Each wall is flat, endless, passes through zero and stands at right angles to its row. A trip goes straight from one point to another. Which walls does it cross, in order?

Walls:
(1): [-132 -192 -318]
(2): [65 3 -131]
(3): [-69 -143 -28]
(4): [6 103 -131]
Trips:
[-32 -105 20] to [84 159 18] -> 1, 3, 4, 2
[371 -150 35] to [-4 -63 244] -> 2, 3
[-174 -15 112] to [79 120 -30] -> 3, 4, 2
[-24 -78 -208] to [-142 190 -120] -> 3
[321 172 -3] to [63 110 153] -> 2, 4
[-170 31 139] to [149 -20 -1] -> 3, 2
[427 -77 -188] to [-81 -31 -103] -> 3

Walls:
(1): [-239 219 71 109 165 233]
(2): [90 -220 175 28 -51 -114]
(3): [-204 1 136 106 -105 139]
(4): [21 26 105 57 -69 308]
(5): [-27 -225 -37 1 39 107]
(6): [-34 -27 -36 181 -86 165]
Trips:
[-181 -75 -23 -22 48 175] to [-25 178 -48 -90 -120 40] -> 5, 6
[41 70 -309 39 0 -224] to [-48 -55 98 -133 23 -77] -> 2, 5
[115 -129 -69 50 65 84] to [-129 82 65 59 139 41] -> 1, 2, 3, 5

Walls:
(1): [26 -7 -34 319 137 -255 -222 -127 159]
(2): [146 -116 103 266 -134 107 29 -133 79]
(3): [143 -85 49 -132 -28 10 -57 -133 -32]
(4): [-12 -99 -251 -339 -203 -139 9 218 -57]
(5): [114 3 -46 -265 -126 217 5 77 -40]
(6): [79 80 116 -74 107 -93 -27 -16 -45]
(7): [-95 168 164 151 194 -87 131 202 -5]
Trips:
[111 -195 -46 145 19 -99 13 -212 137] to [-238 -46 97 156 362 100 -58 -90 -52] -> 7, 3, 6, 2
[-97 218 -10 -100 168 44 -36 103 -115] to [-127 244 55 32 117 -82 188 -163 80] -> 4, 5, 1
[-103 128 31 -173 129 -142 -57 -117 -94] to [61 2 2 90 76 -46 142 49 97] -> 4, 3, 2

Walls:
(1): [71 -118 266 109 -106 135 -46 7 10 -117 70 -114]
(2): [68 158 107 -50 -163 -204 -161 364 229 66 -165 -158]
(3): [-40 81 146 5 -71 -28 -73 53 96 -62 -24 -130]
(4): [-46 -82 79 173 -165 163 103 -26 -178 49 -170 61]
(5): [152 -61 -111 283 208 -25 -268 -158 -66 -118 154 264]
(6): [154 -106 137 -370 -356 -108 -9 -95 -124 -3 -242 -146]
(7): [77 -143 140 -215 -22 34 -23 -60 -74 -67 -94 11]
(8): [-41 150 30 151 54 -119 106 33 32 13 -83 132]
(9): [-81 -5 -82 88 38 164 -73 122 -83 -160 181 12]
(10): [59 154 -118 -147 30 -11 11 -91 43 -65 -50 121]
Trips:
[295 183 -39 -174 72 215 -101 -145 23 5 -34 176] to [31 58 -19 119 -123 -257 -91 -333 -36 -38 26 103] -> 8, 7
[8 11 72 -51 81 -31 -2 42 -108 -220 73 42] to [274 -50 278 144 56 26 151 250 -10 -33 127 228] -> 8, 10, 3, 4, 2
[96 -120 -127 -164 118 328 306 -45 163 160 -404 -277] to [-190 122 240 -262 138 18 108 -53 -97 -94 126 2] -> 3, 4, 1, 9

Walls:
(1): [129 -3 159 -54 21 -58 183 336 -48 -108 104 74 6 -106 38 49 56 -4]
(2): [156 -102 -153 236 10 32 -93 -26 80 -150 -55 -216 176 -14 124 -41 236 112]
(3): [-115 -370 172 57 -74 195 -191 -74 36 -45 -194 -24 43 379 107 -7 161 -34]
(4): [-31 17 -119 -145 -114 -15 149 -130 118 -82 148 -89 -300 120 -320 141 -127 -106]
(5): [108 43 55 -339 -8 39 35 41 366 -43 -212 63 134 -7 5 180 -172 135]
(6): [209 -237 -242 87 32 -158 -55 -78 75 -176 -68 -49 118 -182 180 -9 -85 -166]
(7): [100 26 53 105 127 29 -56 -69 -12 18 -7 -131 -53 215 3 -149 89 -136]
(8): [76 118 -178 -14 57 -132 240 -234 24 188 -27 -250 -245 354 246 -17 -183 -106]
(9): [-49 -76 -32 -109 -15 -28 123 -57 124 -15 -5 -101 68 -84 -144 5 83 49]
Trips:
[157 -5 160 72 286 -10 -164 35 122 -10 -51 307 -150 136 134 -45 -67 8] to [48 -208 -62 -50 -108 57 161 -13 72 -261 83 -2 -21 -122 -23 -115 103 181] -> 8, 2, 7, 9, 4
[61 51 46 104 -141 -6 -92 15 77 -56 -79 -149 -26 -120 47 12 81 69] to [-81 -75 97 -134 -8 60 147 -107 31 -285 26 38 -61 187 -12 75 25 -89] -> 1, 7, 4, 8, 6, 2
[120 219 -186 -86 -91 109 70 -199 113 -60 -101 92 -154 -124 -63 231 125 -50] to [75 58 -179 176 71 -77 -53 -224 244 -159 -77 -116 -49 489 130 -93 -9 13] -> 2, 7, 3, 9
[-307 -141 -245 117 61 -163 161 -116 105 -73 -250 -48 -196 37 43 83 -78 -18] to [-98 3 42 -6 -95 -102 -209 -218 -100 -93 194 -164 281 -284 -93 -8 -27 280] -> 3, 8, 4
